Each row is a point. The last column is the point's height on a tilted bowl or saddle (a function of degree 2), plus a little noise. Along how many of its main directions does it bend up, bend down or stay straight?
In the rows, 128 means zero.

Points (10 x 3):
[[ 91 134 148]
 [155 180 125]
 [136 158 138]
 [ 52 149 179]
 [103 121 141]
 [111 128 142]
 [158 141 146]
 [ 86  87 122]
 [145 118 146]
 [249 118 244]]
Directions: 1 up, 1 down, 0 straight

Points, 15 rows:
[[117  88 132 125]
 [194 160  77 137]
 [165 162  93 124]
 [118 164 237  35]
 [136  77  94 139]
 [181 125 160 121]
 [101 181  71  91]
 [102  73 191  71]
 [106 161 120 129]
 [ 47 122 114 168]
 [141 102 202  42]
 [160 122  64  97]
 [111 147 115 120]
 [135 118 109 118]
 [ 89 148 213  76]]
Directions: 2 up, 1 down, 0 straight

Points, 26 rows:
[[158 134 153 158 142]
 [ 91 175 195 112 167]
 [134 148  64  40 217]
 [150 109 142 132 138]
 [ 83 143 135 201 167]
 [195 152 129  95 168]
 [ 91 141 139 114 138]
 [167  99 138 136 146]
 [122 101  93 160 154]
 [178 112  87 173 172]
 [ 97 136 121 125 136]
 [103  97 147 104 145]
 [ 72 180  92  96 178]
 [161  92 170  59 192]
 [162 166 161 112 152]
 [101 165 115 141 142]
 [ 90 164 172 132 146]
 [130  95 118 129 140]
 [158 105 128 163 147]
 [ 73 100 105 124 153]
 [215 170 106 164 184]
 [136 143 178 189 159]
 [141 129 190 196 174]
 [136   7 140 172 227]
 [140 101 185 143 159]
 [165  54 176 134 188]]
Directions: 4 up, 0 down, 0 straight

Points (42 x 7):
[[176 105 143 126 113 174 142]
 [123  86 138 125  47 120  84]
 [ 83 127 204  65 143 144 140]
 [117 180 148 139 170 122 121]
 [142 105 148 191 122 118 191]
 [136 132 128 102 190 106 123]
 [ 48  81  81 181 101 195  37]
 [ 91 142 110 178  90 166  97]
 [118 153 232 132  72 181 104]
 [100 151  93 114 156 144 128]
 [136  25 123 133 126 118  94]
 [108  58 120  90 144  83  93]
 [113 155  83 135  84 146  93]
 [128  96 228  28 124 203 203]
 [ 38 158 171 203 190 117  62]
 [138 109 103 120 160 142 120]
 [185  72 155 184  86  89 205]
 [172  90 138  73 148 202 155]
 [139 164 133 107 105 108 141]
 [144 167 145  59 134 142 172]
 [163 133  60 190 138  53 202]
 [197 167 136 166 175  85 145]
 [153  74 108  43 172 118 105]
 [119 181 172 140 167 121 114]
 [126  82 106 117 121  82 127]
 [126 174 140 120 170   8 180]
 [ 88 123 134 118 175 169 140]
 [142 152 163  86 133 185 170]
 [144 157 121 149  91  86 150]
 [156 160 113 146 208 155  85]
 [134 114  81 128 102  37 185]
 [215  87 228 130 130 155 130]
 [ 67  89  75 133  74 110  62]
 [104 164 113 143 163 167 117]
 [129 153 201 154  32 115  49]
 [137 154 139 144 166 115 135]
 [119 123 123  57 113 125 164]
 [ 86 162 163 211 179 146 123]
 [108 146 217 104 180 123  87]
 [124 212 120 103  84 146 115]
 [154  55  97  80 117 172  89]
 [100 163  52 123   7  71  71]]
Directions: 2 up, 4 down, 0 straight

Points (65 x 9):
[[174 148 185 125 144 185 105   7  76]
 [ 80  50  92 131 136 171 172 137  93]
 [143  67 190 103 169 150 124 150 106]
 [171 117 126 113  99 101 103 167 119]
 [151 124 114 157 135  81 180  77  96]
 [148 152  89 155  17 144  93 109 121]
 [126 103 138 142 160 129  52 163 117]
 [115 152 219 141 129 235 202 135  53]
 [171 154  66 139 134 136 123 173 125]
 [174  73 147 141  59 129  79 155  92]
 [120 110 119  96 166 104 135 171 121]
 [142 186 104 124 102 124 114 165 126]
 [128 171  47 206 185 123 101 140  76]
 [ 98 180 109 186 187 144 208 135  45]
 [ 60 127 180 133  81  98  99  93 102]
 [208 231  97 162  52 154 124 141  83]
 [ 40 140 194 200 147 209 133 134  50]
 [188 151 117  81  92 113  67 127 116]
 [109 121  31 116  69 119 185 148 119]
 [179 105 108 116 167 144  67 117 117]
 [159 195 131  84  42 177 169 149  83]
 [205  60  99 166 182 105 141  63  74]
 [135 100 171 116 152 120 128 188 108]
 [ 96 127 161 164 110 144  87 165 115]
 [155 137 135 125 108  97  73 129 128]
 [134 114  74 217 115 169 116 214  75]
 [151 125  89 166 134 104 167 107 107]
 [ 61 137 102  95 191  95 190 126  80]
 [198 124 138  80 144 103 182 162  92]
 [132  91 178 200 136 120 109 136 101]
 [219 242 117  71 164  54 129 151  50]
 [ 81  75 103 127 135 125 138 201  89]
 [106  72 148  96 106 101 117 164 101]
 [112  98  91 158 116  87 114  76  95]
 [ 90  94 140 171  85 106  81 148 103]
 [ 80 126  80 115 181  59 169 174  91]
 [134 195 159  99  72 141  46  94 120]
 [ 84  23 123 120 102  47 144  93  69]
 [110 113 179 132 123 172 154 197  88]
 [ 81  87  76 128 119 138 132 160 106]
 [ 83 161 102 136 115 207  97 176 106]
 [126  80 180 137 107 131 156 106 118]
 [ 78 207 150 140 146 151 161 132  67]
 [124 104 115 129  91 108  31 136 109]
 [144 134  83 146 102 213 102  71  94]
 [129 151 173 108 134 161 155 216  82]
 [128 103 153 112 134  86 170 102 114]
 [177  91  93 129 161  99  93 165 114]
 [175 129 156 130 157 117 150 152 112]
 [116 125 112 130 129 137 170 179 112]
 [ 98 146 102 164 134 128  91 143 115]
 [143 100 134 122 190 114  65  69 110]
 [ 17  85 133  77  83  94 181 138  53]
 [180 136 126 222  82 162 122  90  86]
 [105  96 133 183 114 225 186 173  73]
 [138 172 163 137 127 122 117 169 118]
 [ 99 141 101 119 100 100 120 103 113]
 [119  94 189 219 188  88  77 123  79]
 [193 226 214  61 106  72 146 229  10]
 [107  98 160 121  97 199 160 186  86]
 [112 106 170 137 151 112  86  79 117]
 [158 147  83  92 177 109 146 150 125]
 [225  24 156 206 137 101  47 125   9]
 [159 149 154 137 123 129 114 119 124]
 [ 87  84 122  83 149  97 182 102 104]]
Directions: 0 up, 5 down, 3 straight
